Each row is a point. The points of each table are mixes of a few directions, plus a little noise. How many directions does each table use, and how many do they share? Where both have some left over, give the other angles between the two spaces (their principal angles), to ten degrees, smallest first.
(in the rows, 128 means zero)

First:
[[107 184 138]
 [132 117  81]
 [135 109 141]
 [124 138 129]
 [147  79 137]
 [133 116 179]
 [118 155  91]]
Second, 7 rows:
[[132 139 137]
 [132 140 137]
 [141 167 160]
 [136 150 146]
 [109  66  78]
 [135 149 145]
 [114  86  95]]
Directions: first 2, second 1, shared 0; angles 30

First:
[[147 142 149 142]
 [134 128 123 147]
 [100 120 145  42]
 [132 127 118 154]
 [131 136 154  99]
 [147 138 138 158]
 [104 104  71 156]]
Second, 6 rows:
[[116 155 147 169]
 [120 149 141 161]
 [156 101  92 138]
 [137 117 116 126]
 [119 107 133  39]
 [123 139 137 135]]
Directions: first 2, second 2, shared 1; angles 60

First:
[[142 149 134 159 161 151]
 [147 156 136 170 172 159]
 [139 144 132 152 153 146]
 [ 96  80 114  57  53  75]
 [126 125 127 124 124 125]
 [123 120 126 116 116 119]
 [124 121 126 118 118 121]]
Second:
[[139 111 155  92  93 119]
 [138 112 158  96 124 118]
 [118 142 107 161 171 135]
 [122 134 121 146 170 132]
 [132 118 151 113 160 122]
 [120 152  74 161  50 141]]
Directions: first 1, second 2, shared 0; angles 40

First, 8 rows:
[[129  81 117  83 107 146 161 110 110]
 [135 175 128 166 131 122  94 130 143]
 [ 89  93 131  74 167 123 142 143 127]
 [140 194 119 166 123 132  79 122 150]
 [136  91 144 136 121 116 163 139 112]
 [121 154 106 106 127 149  99 110 141]
 [114  73 137  99 138 121 169 140 111]
 [159 162 141 195 108 114 117 132 128]]
Second, 10 rows:
[[ 98 117 158 136 175 113 134 197  87]
 [124 133 125 118 129 146 118 147  95]
 [152 170 121 154 123 124  74 106 137]
 [175 106 123 111 119 119  70  82  95]
 [176 105 144 156 126  79 101  84 139]
 [ 96 129 121 113 132 138 164 137 158]
 [ 92 138 116 106 141 135 149 127 173]
 [153 147 111 150  75 148 147  99 148]
 [111 113 113  95 116 149 160 121 139]
 [104 121 146 141 144 127 162 180 108]]
Directions: first 3, second 5, shared 3

First (10 x 11):
[[140 174 143 116  91 136 129 117 161 138 145]
 [ 74  97 113 136 173 130 133 165 114 121 129]
 [147 164 141 118  94 134 125 113 151 137 139]
 [158 152 143 105  89 149  85  99 127 144 133]
 [ 92  91 117 124 163 143  95 147  93 128 123]
 [ 97  89 116 127 163 139 100 145  94 126 121]
 [112  80 112 140 168 121 126 142  94 117 112]
 [166 168 140 131  91 114 160 108 164 129 134]
 [123  78 112 141 164 118 127 134  92 117 108]
 [171 186 142 142  84  98 199 110 191 124 138]]
Second:
[[137 109 122 162 124 135 187  91 147 101 118]
 [154 136 132 126 114 120 125 117 127 131 124]
 [132 169 135  97 133  86  96 184 125 158 139]
 [154 121 134 120 108 149  97  95 113 132 122]
 [ 54  80 112 158 164 174 163 124 134  99 132]
 [164 157 139 102 110 105  90 138 118 151 129]
 [ 88 100 121 139 145 161 133 122 125 115 129]
 [127  99 120 165 128 146 186  88 145  98 119]
 [126 136 130 118 129 122 113 142 124 136 131]
 [175 201 142  84 115  50  90 192 128 172 137]
 [ 97 100 122 138 139 162 129 114 123 116 128]]
Directions: first 3, second 3, shared 2; angles 70

First:
[[135 158 119  96 135 113 133 128 150 129 167  66]
 [112 134 156 106 148 193 166 126 123 123 116 177]
 [ 93 111 166 102 136 104  67 122 171 165 147 131]
 [141 119 111 156 116 122 134 131 107 118 110 139]
 [130 141 120 109 124  86 101 127 155 140 163  68]
 [131 103 128 169 121 162 149 130  88 113  77 201]
 [142  88 106 195 101 103 111 134  92 120  81 170]
 [135 142 122 119 130 126 137 128 131 124 140 105]
 [134 157 124  99 139 142 154 127 136 120 151  95]]
Second:
[[142 129 122 124 134 113 128 130 132 136 111 109]
 [152 156 106 118 134 144 174 131 116 109 129  98]
 [155 144 114 128 142 170 192 133 101 108  90 137]
 [124 117 134 130 128 114 108 128 135 139 122 131]
 [ 76 113 152 136 104 126  74 119 142 128 197 164]
 [124 133 133 141 132 204 189 129  90  97 109 196]
 [140 119 130 132 138 134 140 131 120 134  85 141]
 [132 115 127 118 126  50  62 128 167 165 133  69]
 [108 126 133 124 115  98  85 124 149 136 176 109]]
Directions: first 3, second 3, shared 2; angles 70

First:
[[102 147 111 120 134 143 112 123  81 132 153 128 122 121]
 [201  57 100 130 109 101 146 118 170 144  93  79 143 136]
 [113 144 147 131 132 128 128 134 136 121 126 147 126 129]
 [215  43  86 128 105 101 147 114 168 151  90  65 143 136]
 [108 139  97 116 132 146 110 118  69 140 157 117 121 119]
 [ 89 168 155 131 138 137 122 138 120 114 139 162 121 127]
 [ 99 158 146 129 136 136 123 134 120 119 138 151 123 127]
 [ 94 169 181 140 139 129 133 146 157 104 123 177 125 131]]
Second:
[[130 102 142 162 128 105  92 167 161 119 166 129  90 142]
 [145 148  44 140  81 121 132  77  68 167 109  84 169 137]
 [109 163 131 127 153 151 114 117  96 134 140 113 126 149]
 [136 137 170 126 156 148 135 142 136 100 141 137 119 127]
 [137 164 139 118 105 153 125 144 157  47  85  83 154  82]
 [107 102  99 135 117  97 111 124 128 174 136 141 115 145]
 [157 103 157 107 146 133 184 115 127 139 126 177 137 117]
 [102 106 142 110 139 116 131 136 151 143 122 161 115 124]]
Directions: first 2, second 5, shared 0; angles 40, 40

First:
[[ 84 122 128 126 131 144 141 133 120 146 147 100 123 128 141 135 118 134
  102 117]
 [ 62 134 143 113 109 168 112  91 133 176 163  70 156 154 167 139  94 120
  118  54]
 [171  62 134 189 174  81 102 147  62  96 190 191 175  64  36  60 147 111
  139 198]
 [163 117 124 142 140 106 127 141 118 105 123 160 127 110 100 113 143 127
  138 163]
 [156 156 123 110 111 127 130 123 158 119  84 135 111 147 146 146 134 131
  146 122]
 [153 144 125 119 119 123 127 126 145 118 100 138 118 138 134 136 134 129
  143 129]
 [ 82 141 137 110 109 159 121 102 141 162 141  84 140 154 165 144 104 125
  121  72]
 [141 128 117 130 137 116 149 153 127 110 110 143 101 118 120 132 142 139
  118 163]
 [139 148 120 113 120 128 143 137 148 120  93 129 100 139 144 147 135 137
  128 134]]
Second, 10 rows:
[[118 152 133 104 107 146 123 106 154 143 109 104 128 154 163 148 116 126
  136  88]
 [192 138 140 126 116 111  90  97 142 113 110 163 164 132 114 112 132 108
  180 113]
 [173 131 130 136 122 113 106 116 134 115 114 155 137 131 114 119 133 122
  160 133]
 [ 96 141 136  98 135 143 139 128 130 133 132 104 132 119 148 130 125 120
  102 106]
 [ 65  79 118 183 130 142 130 138  89 171 194  98 129 136 112 127 102 150
  104 139]
 [ 79 123 131 114 150 139 154 147 111 133 150 105 123 103 136 124 129 128
   81 132]
 [127  97  91 199 104 121 142 154 126 152 127 127  67 178 117 160 114 184
  143 177]
 [106 150 124  90 142 135 168 153 137 115 103 115  98 110 154 142 142 131
   88 137]
 [164 121 143 149 106 126  71  80 131 141 146 139 180 149 111 111 110 110
  186  93]
 [163 151 138  79 170 103 156 157 125  68  90 168 126  61 112 102 171 101
  103 164]]
Directions: first 3, second 4, shared 3

First (10 x 24):
[[122 132 123 125 117 121 123 140 134 123 140 132 130 125 143 119 120 150
  125 133 156 130 126 117]
 [124 130 125 125 116 115 124 144 129 125 131 131 128 126 141 125 126 142
  124 125 147 130 128 117]
 [138 121 135 136 138 120 141 119 114 145 101 120 123 132  97 127 146  92
  131 117  78 124 131 146]
 [111 139 124 134 101 106 139 134 130 135 149 124 131 123 124  61 119 175
  119 150 161 132 116 130]
 [130 126 128 122 148 164 114 107 138 112 139 134 132 129 142 166 118 122
  132 133 136 127 129 124]
 [132 126 130 132 131 124 135 123 121 136 117 123 125 129 112 123 136 113
  129 125 104 127 128 138]
 [121 132 125 126 128 142 121 121 138 118 147 131 132 125 142 125 116 150
  126 140 156 129 125 123]
 [143 118 137 136 139 114 143 127 108 148  89 119 119 134  93 138 153  77
  133 106  63 123 135 145]
 [123 131 124 123 121 128 119 137 135 119 140 132 131 126 147 131 119 148
  126 132 159 130 127 116]
 [134 123 129 122 142 146 117 124 131 118 125 133 129 129 138 168 127 112
  133 119 124 126 133 122]]
Second (11 x 24):
[[127 129 126 125 126 129 124 131 132 123 132 130 130 127 136 132 124 135
  127 129 139 128 128 122]
 [127 128 127 125 126 129 124 132 131 123 132 130 128 127 135 132 124 135
  128 129 138 128 128 123]
 [124 130 124 124 125 131 119 134 136 120 137 132 131 127 146 135 120 142
  127 130 152 129 129 118]
 [126 129 126 125 125 130 121 133 134 121 136 131 130 127 142 135 122 139
  127 129 147 129 128 120]
 [126 129 125 125 125 130 121 133 134 121 136 132 130 127 142 134 121 139
  128 130 146 129 127 120]
 [125 130 125 124 125 130 120 134 134 120 137 133 130 126 143 135 121 140
  127 130 148 129 128 118]
 [129 127 129 130 130 127 131 125 125 132 124 126 127 128 120 126 131 121
  128 127 118 127 127 132]
 [127 129 127 127 126 129 126 130 130 125 132 130 128 127 134 130 126 132
  127 128 135 129 128 125]
 [128 128 128 128 128 127 129 127 126 128 127 128 127 128 127 127 129 127
  129 128 126 128 128 129]
 [145 117 145 153 147 114 173  92  93 174  77 102 115 137  38  88 170  55
  133 118   7 121 127 184]
 [125 131 125 123 124 131 120 135 135 119 138 132 131 126 145 136 120 142
  127 130 151 130 128 118]]
Directions: first 3, second 1, shared 1

First (10 x 32):
[[138 145 146 122 160 135 124 116 113 128 120 134 130 120 112 115  97 130
  146 154 112 133 117 121  84 159 126  95  95 118 139 126]
 [134 118 128 154 109 125 123 119 147 119 122 133 122 114 148 123 143 110
  124 115 127 126 131 139 152 124 144 143 140 151 119 128]
 [161 132 164 164 141 124 129  79 155 104 101 145 111 100 133 109 101  91
  142 148  90 137 126 137 102 175 155  88  97 177 136 127]
 [ 97 113  82 170  81 150  67 181 109 151 143 135 147  80 190 101 200 134
  130  80 181 105 107 150 198  76 144 229 181  82  81 123]
 [133 129 136 116 135 121 145 118 134 123 127 125 123 143 114 138 115 128
  124 136 118 133 135 123 117 135 123 108 120 139 138 130]
 [ 92 116  81 135  90 143  92 186 104 154 152 123 148 115 164 123 187 150
  120  86 181 110 117 137 187  70 124 212 178  77  95 126]
 [143 138 153  79 162 109 182  99 137 116 125 116 116 180  73 160  77 136
  120 161  96 145 149 106  80 154 105  56  96 153 165 133]
 [113 135 118  76 143 124 151 149 107 141 146 111 136 171  93 153 116 161
  118 136 137 131 136 108 112 114  96 115 127  99 142 131]
 [140 117 136 141 113 114 146 105 159 112 120 128 114 135 132 138 130 108
  116 122 115 133 142 134 144 130 138 120 134 170 131 130]
 [130 138 135 123 146 135 121 127 114 132 126 131 132 121 120 119 113 133
  140 142 123 129 119 124 104 143 126 114 111 114 132 126]]
Second, 8 rows:
[[113 135 115 122 138 144 105 141 108 141 132 129 151 118 131 114 133 135
  139 123 145 110 107 128 120 120 124 146 134  98 123 118]
 [ 71 163  84  99 179 194  38 171  42 177 139 133 216  87 133  71 133 160
  179 122 186  58  42 123  78 109 111 181 141   7 114  90]
 [151 117 147 138 111 103 160 118 154 112 126 127  92 141 125 149 124 122
  111 135 106 160 162 128 143 138 133 105 117 166 133 146]
 [151 129 152 128 133 110 154 120 135 118 126 130  95 137 113 141 107 131
  124 152 102 163 154 122 115 154 127  89  97 145 138 145]
 [117 126 118 126 129 136 121 110 140 125 122 126 153 130 131 123 133 112
  129 113 136  99 111 133 130 117 132 140 149 140 128 112]
 [133 127 137 122 140 126 144  79 161 110 111 126 143 143 116 131 110  98
  126 125 112 104 121 131 112 136 134 105 134 175 145 111]
 [133 120 127 139 106 118 133 151 127 130 137 128 105 126 139 137 144 138
  118 125 130 152 148 130 153 120 129 139 128 123 118 144]
 [155 107 144 150  88  92 167 133 159 111 133 126  71 142 136 159 140 127
   99 128 108 178 180 131 171 129 135 118 123 170 124 158]]
Directions: first 3, second 3, shared 2; angles 80
